Each row is a point. Examples show where two turns around zero, p and q, send a point. Where does a point land after both, in the order given? Backwards means that the second turn is done in reverse. Each puzzle has new turns, and all numbers are rounded.

Turn p:
[-0.4 -4.4  1.3] => [ 1.2 -3.7  2.5]
[1.8 0.1 1.8] => [1.5 1.3 1.6]
[-0.7  2.0 -5.0] => [-1.0  0.1 -5.3]
[-0.7  2.4  1.8] => [-1.7  2.3  1.0]
Turn q:
[-0.1 -0.8 -2.5] => [ 0.9 -1.0 -2.2]
[-3.9 -1.4 -3.0] => [-2.1 -3.2 -3.4]
[ 1.8 -0.8  3.1] => [1.0 0.3 3.5]
[2.2 3.1 2.4] => [0.1 4.0 2.1]
Where do these land?
q, then p: [ 0.1  2.7 -1.5] => [-1.1  1.3 -2.6]
p, then q: [-1.6 -0.2  0.4] => [-1.2 -1.2  0.3]
p, then q: [-0.5  0.8 -3.8] => [ 0.9 -1.1 -3.6]
q, then p: [ 2.0 -3.3  4.9] => [1.6 0.8 6.0]

Turn p:
[ 0.5  1.3 -1.1  2.0] => [0.6 2.4 0.0 1.0]
[ 6.5  0.4 -0.6 -2.0] => [ 6.0 -0.6 -2.5 -2.0]
[-3.4 -3.3  2.0  2.2] => [-2.6 -1.9  3.7  2.7]
[ 1.2  1.0  2.3 -1.9] => [ 0.9 -0.8  0.5 -3.1]
[-1.1  0.4  1.6 -1.2] => [-1.3 -0.7  0.7 -1.7]
[-3.6  0.1 -4.3  0.9] => [-3.5  1.6 -2.6  3.3]
Turn q:
[-3.9  1.6  0.3 -1.0] => [-2.9  0.8 -2.3 -2.1]
[ 0.0 -1.8  0.7 -1.1] => [ 0.2 -1.9  0.7 -1.0]
[ 1.3 -0.8 -2.4  0.1] => [ 2.2 -0.7 -1.1  1.3]
[-1.0  4.6  2.5 -2.4] => [-1.3  4.1  0.4 -3.9]
[ 3.6 -3.6 -1.1  4.3] => [ 1.8 -2.4  2.3  5.6]
Where do these land?
p, then q: [ 0.7  1.9 -4.4  0.3] => [ 1.4  2.8 -3.0  2.2]
q, then p: [ 1.7 -0.3  0.4 -2.2] => [ 1.8 -1.4 -0.3 -1.7]
p, then q: [-4.2 -0.7 -1.3  0.3] => [-3.8 -0.5 -2.2  0.8]
p, then q backwards: [ 0.1 -0.1  1.6  2.1] => [2.0 0.2 1.6 0.7]
q, then p backwards: [-2.2 -4.3  1.9  2.8] => [-3.9 -4.3  0.9 -0.8]
q, then p: [ 3.9  3.5  1.8 -3.2] => [ 2.5  0.7 -0.4 -5.9]
